Each row of a before or after table is a point. The points were changed in one or more steps. Then noise was added and the rows were shuffled. The steps act on columns, c1 being the first. What was done? A step turns or swaps two columns, mirrors them in a line or flattens them onto one, adds a multiple of one to another, or multiplies or shifts one. Angles are multiples of 10 degrees, from the lower column toward the higher: turns from -170 to 170, lines from 10 to 170 but not 90. Use the fewest steps. Two steps may share a column if one is a turn and the other turns, adds or multiplies; they go together, in the order done. Otherwise the lowest column goes first.

Before (8 x 2):
3.9,0.2
-3.5,-1.3
-3.9,-0.4
2.6,3.7
-6.9,-1.7
0.6,1.7
-2.3,-0.4
0.2,4.4
After (8 x 2):
2.2,3.0
1.7,1.2
-3.4,-2.2
3.2,2.4
0.2,-1.9
-0.3,-4.5
2.1,-4.0
5.2,5.0
Steps: turn c1 and c2 by -150 degrees

Before (11 x 8):
1.6,6.0,0.8,-2.0,1.6,5.0,-4.3,-2.5
-0.8,-3.4,2.0,1.9,3.9,-1.8,-4.5,-1.9
0.9,4.1,0.2,3.8,-2.4,0.6,-3.1,-2.4
3.8,2.7,2.5,1.0,-0.5,3.0,-1.4,1.0
1.5,-2.3,-2.7,-0.4,-0.7,3.2,-7.9,1.9
0.6,6.4,-3.3,-3.5,2.1,1.0,-1.0,-1.2
-1.9,1.8,2.0,-3.8,0.9,-3.4,1.3,-7.4
-1.2,4.5,-3.5,-1.6,-1.0,3.5,2.6,-2.0
-6.9,2.7,5.0,-2.7,1.2,-3.5,0.6,-4.4
-6.8,2.3,1.3,-1.4,7.0,-1.7,0.8,-6.8
0.1,-1.7,-0.8,1.2,1.7,4.9,-5.1,-2.5
After (11 x 8):
0.3,2.2,4.7,-3.7,1.1,-1.1,1.9,-2.9
0.8,4.9,0.0,3.6,-2.2,1.3,-0.8,-2.4
0.1,6.1,-3.5,-3.0,1.8,-1.0,2.2,-1.1
0.7,-1.1,1.9,1.2,3.6,0.3,-5.3,-1.5
-0.1,3.1,2.6,2.0,-0.6,0.6,0.0,0.3
0.2,2.7,-3.5,-0.3,-1.1,-0.1,4.9,-1.8
1.1,1.1,1.7,-4.5,0.7,-1.5,2.0,-7.1
0.0,1.9,-3.4,0.6,-0.6,0.7,-8.1,1.6
0.4,1.1,-0.9,2.7,1.3,1.1,-5.1,-2.5
0.9,1.5,1.4,-1.7,6.7,-0.8,1.7,-5.0
0.4,7.4,0.9,-0.1,1.7,-0.4,-0.6,-2.8
Steps: flatten c1 and c8 onto the line at 100 degrees; turn c2 and c7 by 30 degrees; flatten c4 and c6 onto the line at 20 degrees
